Each row of a before or after table is a point. One or more steps were done to the points. Then noise was added and the rows were shuffled. The steps act on columns, c1 being the first. Write out the steps. A step turns or swaps two columns, mirrors them in a line or flattens them onto one, adds a multiple of one to another, or multiplies or shifts one. Angles are multiples of 10 degrees, from the lower column toward the higher: turns from -170 to 170, lines from 10 to 170 but not 90. Use the fewest steps. Two steps may share a column if one is a turn and the other turns, adds or multiplies; they go together, in the order done. Otherwise the lowest column goes first.

Before (9 x 2)
[[ 41   5]
 [ 33  -4]
 [-20  15]
 [ 49 -17]
 [ -2 -23]
 [  5   4]
 [  2 -60]
 [-21  24]
 [-18 -23]]
After (9 x 2)
[[  7 -22]
 [ -7  28]
 [  6 -23]
 [ -3  18]
 [  0 -10]
 [ 11 -61]
 [  2   2]
 [  3  -1]
 [  5 -19]]
Steps: flatten c1 and c2 onto the line at 100 degrees

Before (13 x 3)
[[-10  -2  -7]
 [ -4  60 -24]
 [  2 -11  18]
 [ 22  -9  -1]
 [ -4   1 -23]
 [ -4  10 -18]
 [ -5   1 -24]
 [ -2  10 -20]
 [ -3 -13   6]
 [ 15  29 -24]
 [ -5  -9  16]
 [ 46   5 -22]
 [ 10  32 -23]]
After (13 x 3)
[[-13   3  -5]
 [  1   4  24]
 [ 32 -10  23]
 [  5 -46  22]
 [ -9   5 -16]
 [ -9 -22   1]
 [ 29 -15  24]
 [  0   5  24]
 [ -2  11   7]
 [ 10   4  17]
 [ 60   5  24]
 [-12  -3 -18]
 [ 10   2  20]]
Steps: turn c1 and c2 by -90 degrees; multiply c3 by -1

Before (9 x 4)
[[-51 -15  40 -29]
 [  9  21  18  13]
 [ 40  36 -23 -22]
 [-27  42  -8 -43]
 [-25  45  35 -26]
 [-50  22 -31   7]
 [-27  21 -20  23]
 [-20  25 -28  23]
 [  0 -46  33 -60]]
After (9 x 4)
[[-11  20  17  14]
 [ 36  37 -22  29]
 [-31  23 -22 -16]
 [ 15  46  34 -30]
 [-29  25 -27 -10]
 [ 55 -45  35 -20]
 [  9 -16  38 -57]
 [-23  22 -31 -44]
 [ 31  40 -10 -39]]
Steps: turn c1 and c4 by 70 degrees

Before (9 x 6)
[[ 24 -54   3 -19 -17 -33]
 [ 17   6  10   0 -23 -16]
 [-43  22 -17  36 -15 -22]
 [ -3  29  -3  -2 -18  -2]
 [ 46 -34   7 -24  23  48]
 [-22  28  -9  22  14  30]
 [ 11  40 -28  48  43  12]
 [ 20   3  32   2  27 -34]
 [-14  29 -18 -23   6 -34]]
After (9 x 6)
[[-52  37  12  22 -22   1]
 [ 12  51 -44  36 -19  -4]
 [-12  22 -19  27  -8 -37]
 [ -6  -1  14  24  -4   1]
 [  7  -1 -18   5  35  40]
 [-21 -22  -6  30 -15  30]
 [  7  -2  23   5   3  19]
 [ 59 -24 -20 -35  11 -29]
 [ 11 -18  22 -54  -2  39]]
Steps: mirror c1 and c6 in the line at 10 degrees; swap c2 and c4; turn c3 and c5 by 80 degrees

Before (12 x 6)
[[  2  -1  -7 -13 -29   4]
 [-18   3  -9  20  -2  14]
 [  8  12   4  -9 -13  15]
 [ -5   0  15 -23 -16   9]
 [  4 -11   2 -19  14 -10]
 [ 16  -3  -4 -21  17  -1]
 [  0  15   3  15  -2  -4]
 [-25  25 -11  19  -4   2]
 [-10   8  -1  15  -7  15]
 [ 21 -15  10 -16   6 -11]
 [-12  16 -10  15 -12  16]
 [  5   0  11 -16 -13   8]]
After (12 x 6)
[[ -6 -34  -4 -20 -57  -1]
 [ -2 -35  15 -22  41   9]
 [  6  39 -10  15  41  15]
 [ 20  53 -10  19  40   2]
 [  5  31   0  15  29  15]
 [ -1  38   3  15   3  -3]
 [-15 -39  10 -15 -40 -11]
 [-16 -21  -6 -13  60   4]
 [-13  -1   4  -9  19  15]
 [-11 -24  10 -16  22   8]
 [ 15  33  -8  20  27  13]
 [  4 -40   3 -20 -35 -11]]
Steps: turn c1 and c5 by -150 degrees; multiply c5 by 2.5; add 1.5 times c4 to c2

Before (13 x 8)
[[-10 -13  -6   2  -6   9   6   4]
 [ 35   5 -10 -24 -59 -28 -15  28]
 [  0 -15 -15  19   7  -4 -56   2]
 [  2 -34 -17  13  16 -20  23  -4]
 [  5   9  29 -19  14   7  20  -9]
 [  2 -20  53  11  18   7  -4   0]
 [  6 -51 -14  12  16   6  13  17]
 [ -4  -1 -17   8  13 -14  24  10]
 [ 15  -4 -22  -7 -17   7   8  -4]
 [ -8   3 -22 -49 -16   6  21   7]
 [ 21 -13   8  -8  21 -19  11   6]
 [  6  -1 -22  16  -7 -21   6  27]
 [  3   3 -27  19  13  14  18  23]]
After (13 x 8)
[[-17 -22  38  10   6   2 -38   0]
 [-14   7  33 -19   1  17  -4  -9]
 [  3  -2 -14  16  -8 -31  16  26]
 [ 12 -14   0   3   4   9   8   4]
 [-29 -13  15  -7  -8 -16   4   6]
 [-12   3 -10  18   6   4  30  22]
 [ -7 -18 -47  17   4 -14 -32   2]
 [-18 -52  -1  10   4   0  19  17]
 [-15 -34   1  14   6 -28  26  -3]
 [  8  -5 -13  -8 -21   9  22  -3]
 [ -9  -1   1  10   8 -17  31  10]
 [ 20   2  -4 -49  -1  29  30   7]
 [ 33   5 -20 -26 -60 -15  -4  29]]
Steps: mirror c1 and c5 in the line at 120 degrees; turn c3 and c7 by -40 degrees; add -0.5 times c4 to c6

Before (14 x 9)
[[  6  31 -32  25   6 -24  14 -25 -10]
 [  3  -4   7  35 -21  -7  38  -1 -21]
 [ 39  31  34  24 -31  28   3  17  37]
 [-24  22  41 -28 -39  -6   4  25 -27]
 [ 18 -24  22 -33   4  -1  12  10  14]
 [ 33 -24  17  15   6   3 -13 -40  24]
 [ 19 -20  47  30 -27 -20  53  -7  43]
 [ 35   0  24  -6 -41  41   6 -52  43]
 [-14  23 -27  21  -9  -9  39   7   2]
 [-26 -12 -28 -28 -37  -1   2  -8 -14]
 [ 15  29  39  11 -22   4 -21   3  -7]
 [-30  20  -8  -4  39  43  37  -4  28]
 [ 21   6 -16 -30  -9  45  18 -21 -28]
 [-29 -14  39  17  14  -5 -22  19 -25]]
After (14 x 9)
[[ -2   1 -34 -15 -22   6 -19  17  -4]
 [ -3  -2   5   3 -41  38   7  56  57]
 [  4   1  30  -7 -41   0  27  -4  -3]
 [  1   1   4  -8   9  -1 -20  42  21]
 [  1  -1  25   8  -8  44  35   9 -28]
 [  0  -3 -45  -3 -41  -3  29   2 -15]
 [  1   1 -38   9 -31  29 -22   4  48]
 [  2   2 -40 -16  17  -6 -25   2 -31]
 [ -1   3  39  24   4 -25 -21   5 -15]
 [  2  -3   9  36  37  45  18   0  19]
 [ -2  -1  21  44  -6 -11  -7 -20   6]
 [ -2   1  -4  49 -20  -5 -19   3 -13]
 [ -4  -1 -34  59 -31 -21  -9  30  54]
 [  1   0 -24   0   5   2  33   0  14]]
Steps: multiply c1 by 0; multiply c2 by 0; turn c3 and c8 by 150 degrees; turn c4 and c7 by -70 degrees; add -0.3 times c5 to c9

Before (13 x 11)
[[-14   2 -11  28  10  -9 -13  14 -21 -13 -11]
 [ -8  14   8   5   5 -10  -2  -5  -7   4 -15]
 [  5   2  -4   3   9  -9   0 -12  -2 -10  -4]
 [ -8 -18 -15  -6  -2   0  10   5 -22   1 -22]
 [ -9   6 -16  10   7  -4 -13   9  -7 -16 -17]
 [ 16  -6  -9 -12  -8 -11  -4  20 -15   9   4]
 [  6  15   7  17  -8   7  20  -2  16   3   0]
 [ 10   2  18   0 -15   6  15  -1  -4  -4  17]
 [  3  -9 -11   4 -20 -17 -18   3 -14  -3 -15]
 [ -4  -1  21   2  -1   6  11  -6  24   7  15]
 [ -1  12  16 -10  -9  13  10   4   9  -6  11]
 [-16  13  -9  11  -8  -9  11  -7   1  -1   6]
 [ 10  -2  -2  -5 -16  19   1  -2  -9  15  13]]
After (13 x 11)
[[  0  16   1  16  -7   7  20  -1 -18   3   1]
 [ 13  16  13  -9 -10  11  13   4  -8  -6  13]
 [ 18  16   2   5   7  -9  -1  -4   9   3 -18]
 [ -1 -22  -8  -7  -3   1  10   6  22   2 -29]
 [ 46   9 -13  11  -9  -9  11  -7   4  -2   7]
 [-32  10  16  -1 -14   6  15  -3   1  -3  24]
 [ 36   5  21   0  -2   5  12  -5 -20   5  20]
 [-60  -9  -6 -14  -8 -12  -5  20  10   9   7]
 [ 18  -2 -11  28  11  -9 -13  12  24 -13 -15]
 [-38  -5  -1  -4 -19  19   4  -2   5  16  16]
 [ 17   1 -17  11   6  -5 -13   7   9 -16 -23]
 [-22 -12  -8   4 -22 -17 -17   3  12  -1 -20]
 [-16   0  -6   4   9  -8   0 -12   0 -10  -6]]
Steps: turn c1 and c9 by -160 degrees; multiply c1 by 3; turn c2 and c3 by -20 degrees; multiply c11 by 1.3

Before (11 x 12)
[[-24   6 -43  32 -25  -7 -11 -26  36 -25 -41  25]
 [-19   9  -7 -27  29   1 -17  26  11 -48 -25   0]
 [-15 -10  23 -14   0  18   3   4 -11 -25   0  -3]
 [  5 -28  17 -13  -4 -11 -22  26  -5 -40 -40  -7]
 [ 26 -34   0 -25  20  24 -18  35   3  17   0  17]
 [ 11 -38 -12 -13  47  17   6  30 -52  24  -7 -17]
 [ 20 -27  -8 -32  12  18 -10  32 -10 -33   8 -46]
 [ -7  18 -29  42   6   5 -21  46 -53  34  20   0]
 [  3  28 -32  20 -13 -44  -7 -21   4  16  -9  29]
 [-50  19 -22  20 -28 -39 -14 -13  45   8 -32   1]
 [-23  24 -23 -24 -40  -3 -10  -5  18 -21 -54   6]]
After (11 x 12)
[[ -1 -34  16  19  47   3   1  29  49   0  -8 -25]
 [ 27  14  14 -60   6   7 -27  44  12   2  20  -7]
 [ 47  10  15 -25 -26   9  -8 -25 -49   3 -44  21]
 [-14 -28  -9   2  -4 -11 -11  24  12   2 -39   4]
 [ 33  25   1 -10 -40   4  -8  -4   2   2 -53   6]
 [-10 -25  17  29   9 -16  -6  33  29  -1   7 -44]
 [ 18  27  25 -25 -14 -14 -12 -22 -16   2 -11  52]
 [  0  -9 -27   4   2  14   7   4  17  -1  -1 -16]
 [ 56  17 -15 -15 -25 -26 -15  -9 -45   2 -35  28]
 [ 19   8  -6  59  29  -3  -5  28   7   1 -26   0]
 [-19 -32  20  40  20  30 -19  38  13   3   1  -2]]
Steps: turn c1 and c3 by 140 degrees; turn c4 and c9 by -140 degrees; add 1 times c5 to c4; turn c6 and c12 by -40 degrees; flatten c7 and c10 onto the line at 170 degrees

Before (10 x 14)
[[-11 -31   7   0 -10 -12   9  24   6  -3 -10   5  15  -1]
 [  3 -16   9  18   2   5  -4  22  -5  12 -10   0 -43 -13]
 [-20 -29  15 -23  -7  -7   8  20 -13  -5   8  -9 -21  -2]
 [-19   3  15  -9 -19   4 -29 -51  44  -3 -15  19 -16  -5]
 [-26 -12 -15  21  -9   6 -12  -1  -3  -2 -14  -7  11  16]
 [-22  -1 -21  26  24  13 -10  17  21   5  21  -6   4   5]
 [ 57 -19   3 -13  54  -1   9  16  -8   5  -7  -6  17  23]
 [-20  -8  -9  20   8  -9 -60 -19  21   4 -12  -9  15  -9]
 [-15 -20  18  25   7  -9  12  15  -8 -19 -13 -12 -39 -16]
 [ -3 -22   6   4 -16  29  10   7   3 -14  19  -3  18   0]]
After (10 x 14)
[[-10   3  15  -9  46  12  26 -29  43  -3 -16  22 -15  -7]
 [-21 -29   7   2 -24   2 -13  -7   5  -3 -10   6  16  -2]
 [ -8 -32  16 -21 -23   0  -9  -5 -12  -6   7 -10 -19  -1]
 [-29 -11 -10  20   0   4  11  -9  -4   0 -15 -10   9  18]
 [ 22 -13   9  20 -21  -4   7   5  -7  12  -8   3 -44 -13]
 [ 50 -19   2 -12  -5  -2  -4  56  -8   5  -9  -8  16  25]
 [-29 -12 -10  20  23  33  40   3  19   4  -9 -11  16  -5]
 [-11 -20   9   5  -8 -19   9 -19   6 -13  21  -3  17  -1]
 [-26   3 -22  25 -11  -4  18  26  20   8  21  -7   3   3]
 [  6 -18  16  22 -11  -1 -13   8  -8 -16 -13 -13 -40 -14]]
Steps: add -0.5 times c13 to c1; turn c5 and c8 by 80 degrees; turn c6 and c7 by 140 degrees; multiply c6 by 0.7
